Rows are points. To make a cloud, some directions were put in groups of two or more. Within a group, all points are equally far from the middle, so they leave a hole (a ring in 2 directions, a hollow ball in 3). The other directions are filled evenly. Then the cloud was stretched, turned, moved and blurred a little. Count the holes, and give their numbers of directions, smallest first.

Cloud (20 x 3):
[-0.095 -0.113 0.043]
[-0.083 -0.056 -0.005]
[0.129 0.123 0.032]
[0.172 0.262 0.187]
[-0.019 -0.258 0.282]
[-0.016 -0.005 -0.250]
[0.080 -0.184 0.308]
[-0.003 -0.294 0.004]
[0.207 0.029 -0.102]
[0.135 -0.125 0.084]
[-0.196 -0.094 0.053]
[0.142 -0.044 0.199]
[0.247 -0.123 0.008]
[0.080 -0.216 -0.088]
[0.096 0.013 -0.153]
[-0.220 -0.076 0.159]
[0.090 0.082 0.124]
[0.165 0.093 0.193]
[-0.139 0.167 0.286]
[0.091 0.023 -0.010]
Holes: 0

Cloud (30 x 4):
[-0.119 0.077 -0.013 0.195]
[0.200 0.219 0.079 0.087]
[0.013 -0.146 0.163 0.023]
[0.042 -0.227 -0.228 -0.042]
[-0.045 -0.111 -0.141 -0.089]
[0.334 -0.171 -0.063 -0.045]
[0.047 -0.076 -0.055 0.180]
[-0.222 0.102 -0.063 -0.187]
[-0.031 0.006 0.006 0.102]
[-0.139 -0.319 0.075 -0.099]
[0.119 -0.241 -0.050 0.200]
[0.350 -0.182 -0.100 -0.095]
[0.176 -0.176 -0.049 -0.149]
[0.243 0.000 0.117 -0.049]
[0.145 0.072 0.021 0.141]
[0.043 0.250 -0.034 -0.185]
[-0.117 0.127 -0.090 0.036]
[-0.065 -0.139 -0.121 -0.090]
[0.038 0.056 0.065 -0.035]
[0.226 0.026 0.094 -0.009]
[-0.072 0.070 -0.103 0.053]
[0.349 -0.205 0.048 0.137]
[0.164 0.130 0.011 -0.203]
[-0.082 0.231 0.048 -0.185]
[-0.256 0.028 0.193 0.097]
[-0.033 0.170 0.064 -0.230]
[-0.116 0.109 0.041 0.284]
[0.023 -0.053 -0.144 0.147]
[0.155 0.338 -0.219 -0.017]
[0.267 -0.238 0.002 -0.216]
Holes: 0

Cloud, 27 rows:
[0.010 0.220 0.050 -0.044]
[-0.099 -0.256 0.113 0.104]
[0.164 -0.054 -0.237 0.197]
[-0.211 0.032 -0.137 0.191]
[-0.128 0.035 -0.061 0.306]
[0.082 0.203 0.034 0.031]
[0.063 -0.101 -0.120 -0.179]
[-0.017 0.059 0.020 0.315]
[0.198 -0.045 -0.243 0.065]
[-0.186 -0.126 0.181 -0.004]
[0.174 -0.207 0.087 0.125]
[-0.154 -0.129 -0.218 0.020]
[-0.098 -0.275 0.032 0.083]
[0.163 -0.049 0.177 0.082]
[0.052 -0.264 -0.115 0.212]
[-0.067 -0.264 -0.138 0.157]
[-0.155 -0.178 0.127 -0.052]
[0.020 -0.281 0.065 0.173]
[-0.071 -0.126 -0.167 -0.135]
[0.125 0.073 0.166 -0.015]
[0.204 -0.213 -0.017 0.107]
[-0.090 -0.060 0.139 -0.168]
[-0.141 -0.143 -0.224 0.146]
[-0.126 -0.212 -0.094 -0.060]
[-0.020 -0.262 -0.134 0.188]
[0.023 0.202 0.075 -0.055]
[-0.099 -0.017 -0.251 -0.088]
Holes: 2 (2, 2)

Cloud, 30 rows:
[0.038 -0.249 -0.110 -0.020]
[-0.139 -0.319 0.175 -0.014]
[0.185 0.017 0.047 0.204]
[-0.058 -0.010 -0.235 0.112]
[0.047 -0.076 -0.010 -0.188]
[-0.120 0.068 0.209 0.125]
[-0.156 -0.345 0.123 0.032]
[0.190 0.033 0.070 -0.101]
[0.059 0.223 0.049 -0.009]
[-0.264 -0.150 0.043 0.145]
[0.027 -0.053 0.249 0.238]
[0.006 0.024 0.297 -0.129]
[-0.166 -0.134 0.133 -0.187]
[0.170 0.155 0.043 0.007]
[-0.291 -0.178 0.053 0.084]
[-0.084 -0.363 0.137 0.043]
[0.077 -0.076 0.275 0.210]
[-0.126 -0.050 -0.230 -0.034]
[-0.165 0.162 -0.022 0.015]
[0.083 0.170 -0.057 0.081]
[0.072 -0.028 -0.053 0.270]
[-0.098 0.139 0.194 0.059]
[-0.026 -0.251 -0.174 0.038]
[0.148 -0.145 0.004 -0.086]
[-0.183 -0.323 0.134 0.013]
[0.172 -0.076 0.033 -0.104]
[0.020 -0.082 -0.056 0.294]
[-0.165 -0.087 -0.019 -0.206]
[0.069 0.172 0.175 -0.099]
[0.153 0.137 -0.027 0.098]
Holes: 2 (2, 2)
